Each wall is flat, endless, passes through zero and stands at right angles to its row. A trip goes straight from one point to another. Which walls does it cross, in order?
In the rows, 128 means zero.

Walls:
(1): [132  64 124]
(2): [117 197 167]
(3): [190 184 182]
(4): [42 81 89]
(5): [ 97  84 147]
Trips:
[124 204 202] to [180 129 125] -> 2, 1
[127 188 170] to [ 72 149 167] -> 5, 4, 3
[167 177 170] to [159 144 101] -> 2
[126 103 185] to [135 111 164] -> none
[ 70  99 133] to [169 124 103] -> 5, 4, 3
[177 140 101] to [ 57  89 138] -> 1, 3, 4, 5
[103 123 143] to [ 66  80 118] -> 2
[155 105 193] to [158 185  62] -> 5, 1
[193  40 103] to [144  90 127] -> 4

Walls:
(1): [126 227 126 120 168 122 184 161  89 114 128]
(2): [ 98  82 153  67 122 122 161 170 146  89 116]
(3): [ 29  74 117 112  82  93 145 152 104 153  67]
(4): [161  98  89 175 185 140 120 125  93 167 138]
(5): [111 101  82 188 147 209 156 155 164 120 169]
(6): [137  98 165 135 118 179 200 144  92 191 101]
Trips:
[123  25 168  68 138  97 232 148  71 166 184] to [ 98 136 137 139  79 178 111 140 208 138 124] -> 5, 4, 6
[ 96 126 118  77  97 101 179 204 176  60 118] to [118  67 132 119  50 103 148 205 166 110 162] -> 1, 6
[118 124 103  67 196 178 117 145 163 157 137] to [186 168 126 147 167 112 144 181 112 177 111] -> 2, 5

Walls:
(1): [160 127 131 144 136  86 147 160 100 139 107 161 182  98 131 104 102  95
 161 105 137 179 139 101]
(2): [117  98 145 108 171  65 120  95 122 118 105  66 151 130  88 134 111 224
 106 145 163 136  83 171]
(3): [210 166  99 142 153 133 213  90 136 153 144 148 148  58  46 159 150 158
 119 109 150 152  83  95]
(4): [181 140 169 188 133 109 210  73 155 151 178 179 153 126  96 139 111 122
 126 161 101 108  75  96]
(5): [ 79 106 157  79 122 151 115  88  56 109 176 111 128 141 176 153  79 198
 118 131  49 112 115 114]
(6): [ 76 161 121 177 154 122 132 148  64  85  77 191 191  98  68 216  78 204
 249 119 130 190  78 105]
(7): [154 152  72 127 164 189 141 118 137 147 158 188  66 124 149  45 153  66
 116  76 114 180 116  85]
Trips:
[ 91 124 149 153 117 121  51  95 106 141  71 137 116 107 164 124 138  55
  89  76 115 130 166 128] to [181 107 133 149 115 103  95 169 179 158  80 200 243 108 115 106 156 119
  86 157 197  78  95 221] -> 7, 2, 4, 3
[ 67 134 131  54  94  69 144 222 159 189  95 151 136 142 132 150  73  99
  71 132 134 108  76 167] to [148  82 118  96  44 171  46  86 134 138 123 125 113 110  91 111 192 150
 158  79 113  70  76  99] -> 1, 5, 2, 7, 3

Walls:
(1): [131 127  76  93 153 117 100 121 161 133 162 137  95 161 130 127  79 138
 147  94 122 162 143 109 123 123 127 109 137 148  84 132 141 153 113  84
  96  80 121 141 170 127 144 132 117 157 112 170]
(2): [105 156  92 111  91 115 137  84 172  70 142 109 137 106 184 120 155  93
 146 149 116 168 162  52 131 196 162 107 199  69 109 176 177 160 107 108
 150 142 105 165 113 162 188 140 108 122  80 120]
(3): [ 84 133 161 172 120 157 140 151  95 101 122  94 126  99 106  69 188  92
 133  80 157  89 111 130 102 146 144 113 112 134  98 139 146 132 136 152
 130 103 153 135  87  76  98 112 116 134 130 148]
(4): [107 132 133 100 198 138 127 116  90 143 148 138 117 164 120 112 132 126
 160  95 160 163 124 141 159  98 123  70 136 119 120  83 159 118 170 150
 111 127 144 112 145 123 128  73 162 110 146 122]
(5): [130 104  94 158 139  72 132 132  99 151 153 104  69 111 153  91 132 120
 148 116 135 112 131 160 166 129 110 157 143  94  91  96 104 115 127  85
 115  90 141 142 125 118 130 133 147  83 133 129]
Trips:
[131 179 156 114 182 135 166 119 133 144 136 112 172 123 118 141 203 120
 135 160  98 141  96 182 110 121  71 174 133  71 146 110 158 129 117 135
 121 129 144 144 128 114 120 193 142 148 130 157] to [ 91 113 103 104 129 112 118 133 113 124 150 135 107 114 103 147 164  98
 149 147 103 167  95 152 125  50 110  81  79 171 123 108 163 148 181 127
 163  97 170 134  80 126 152 115 123  82 192 148] -> 4, 5, 1
[134  96  93 141 139 141 170 129 149  74  95 119 122 165 132 155 110 106
 111 101 187 106 149  97 106 163 139 144  73 127  95 165 114 140 108 182
 109  46 111 138 172 129  90 161 151 143 131 109] to [ 89 137 170 130 154 141 128 131 163 158  93 117 154 115 156  85  78 103
 147 158 124 174 125 110 158  56 130 114 125 143 117 179 167 174 109 129
 129 113 154 161  83  99 112 124 165 139 201 150] -> 4
[122 108 115 126 132 121  75 133 124 153 142 105 124  96 119 161 129 156
 173  66 211 150  76 156 125 140 135 122  97 164 195 134 176 192 156 191
  79 146 108 123 131 117 155 130 133 109 133  79] to [112 159 125 152 156 110 134 134 188 139  96 187  87 137  89  84 135  88
 150 153 128  99 138 131 112 111  82 138 105 124 150 173 158  82 104 138
 119 140  92 124 115 128 207 131 147 129 138 104] -> 3, 2, 4
[159 136 117  97  78 145 143 115 208  89 114 113 129  99 155 121 142 158
 146 130 180 102 176 159 156  99 129 107 129 160 130 148 162  84 123 139
 104 139 154 122 114 142 128 145 137 142 124 118] to [186 140 123  99 164  78  91  87  94 139 170 122 123 134 116 151 109  90
 175 112 120 158 135  85 126 121 131  91 141  99 109 143 184 128 137 128
  92 116 100  98 150 153 115 148  94 137 143  95] -> 1, 4, 5
[191 178 123 131 158 103 149 166 189 132 109 157 150 137  79  62 143 121
 140 153 110 146  91 178 128 153 108 170 162  82  99 142  69  98  94 120
 191 152 162 112 152 134 101 153 104 123 124 146] to [174  87 210 106  95  78 126 138 184 161  87  56  83 142 183 119 142 115
 126 146 156 150 151 121 225 124 150 184 106 150 109 122 141 147 163 113
 126 122 156  96  98 131 151 119  90 137 110 127] -> 2
[143 133 103 179 138 110 119  97 121  95 160 106 105 144 172 148 160 132
 135 111 130 173 111  80 154  55  93 134 127  66 116  91  90 118 149 223
 128  71 157  94 144 116 133  94  97 135 138 121] to [121 132 171 151 103  76 169 134 116  99 119 117 193 136 131 145  73 143
 117 146 154 119 131  72 109 165 106 121 150 136 140  78 124 170  83 161
 119  81 144 132  97 136  80 170 136  75 152 122] -> 1, 2, 4, 5
[177 173 113  87 162 120 140  74 128 109  64 108 148 138 143 129 172  83
 185 100 129 149 147 159 138 111 155 102 134 104 108 164 154 166 131 152
 121 165 138 117 122 160 158  76  72 116  78 125] to [118 104  91 127 167  95 127 153  48 143 130 114 177 128 107 179  99 101
 103  72 136 118 147 183 205 170 101 164  99 181 122 183 172 117 100 100
 168 119 153 140 155 161 117 136 127  63 105  57] -> 3, 1, 5, 2

Walls:
(1): [151 129 249 104 119 121 101 113  75 154 143  57 112 140 159 121  96 134
 126 161 119 130 195 181 213 101 176 119 169 183 153 160 132 183  73 199
 193 234 114  79  91 126 192 131 160 134 122 115]
(2): [136 111 124 167  68  71 108  77 112 144 152 143 122 167 139  98  67 120
 100  98 131 154  51  87 104  82 153 130 113  83  33 167 104 143 216 105
 170 166 152 153  75 120 115 111  60 123 148  83]
(3): [166  74  90  53 108 164 120 196  97 130 158 120 126 187 136 113 207  91
 128 122 101 147 167 122  67 107  93 137  99 156  51  92  99 156 105 106
 165 123 183  58 206 159 217 200 102  94 111 128]
(4): [162 130 101 151  94  28 206  91 137 111 217  47 101  75 131 117 159 157
 162 130 144 111  88  39  98 155  88  37  78 103 106 119  59 165  49 114
 144 153 153  89  79 194 182 147 124 151  62  98]
(5): [130 128 158 141 154  98  51 120  95  79 190 223 105 188  67 154  95 150
  72 140  90  36  84  81  78 109  92 111 176 101 160 172 135  45 124  89
 155 153  60 175  97  58  82 182 140 137  81  57]
Trips:
[ 82 140 112  93 103 151 149 120 172 134  77  73 119  94 106 127 114 138
 121 140 214 126 128 145 112 165 132 111 142 116  80 109 116 224 131 147
 139 221  80 119 106 147  60 172 138 160 180 128] to [100  87 172 135 108  70 107 212 136 137  92 158 224 104 147  56 120 154
 183 131  88  80 168 137 174 136 137 146 112 125  64 111 167 122 170 109
  58 172 110  78  55 126  96  52 119 121 112 133] -> 4
[103 102  52 111  77 105 129 129 184 153 179 108  91 140 182 176 105  84
 129  85 102  58 151 110 153 133 106 170 194 119 114 178 154 116  86 104
 132  87 142 176 161 138  56 191 212  99 239 111] to [ 99 129 217 110 166 154 145 139 196 154 213 174 146 137 120 106  98 199
 138 163 158 138 186 132 102 149 101 206  90 155  97 101 115 190 128 105
 193 113 131 150 130 122 119  74 111 153 132 154] -> 3, 5, 1
[139  39 102  78 114 157 118 126 140  93 148 110  64 135 154 104  70 169
 165 101 191 172 138 124  62  55  86 167  94 115  57 192 111 113 112 234
 189 124 160 166 161 163 124  56 143 184 229 166] to [135 120 149 154 124 141 110 146 102 138 189 103 145 132 117 200  79  91
 161 131 132 142 184 144 112 160 124 129  39 163 151 128 155 128 125 152
  68 159  99 175 159  73 141 184 151 150  85  99] -> 2, 5
[ 35 137  69 218 146 158 128 152  72 123  93  84 138  98 157 113 127 160
 117 177 118 139 172 182  95  70 176  87 136 163 135 169  96 124 120 113
 135  70 153 121 116  41 164 122 125  72  96 101] to [175 141 150 113  99 137 146 170 146 149 183 190 163 123  81 133 139 142
 141 166 168 156 123 154 126 102 121 166 182  87 156 142 130 135 164  92
 118  86 116 177  83 143 209 108 138 145 133 115] -> 1, 5, 2
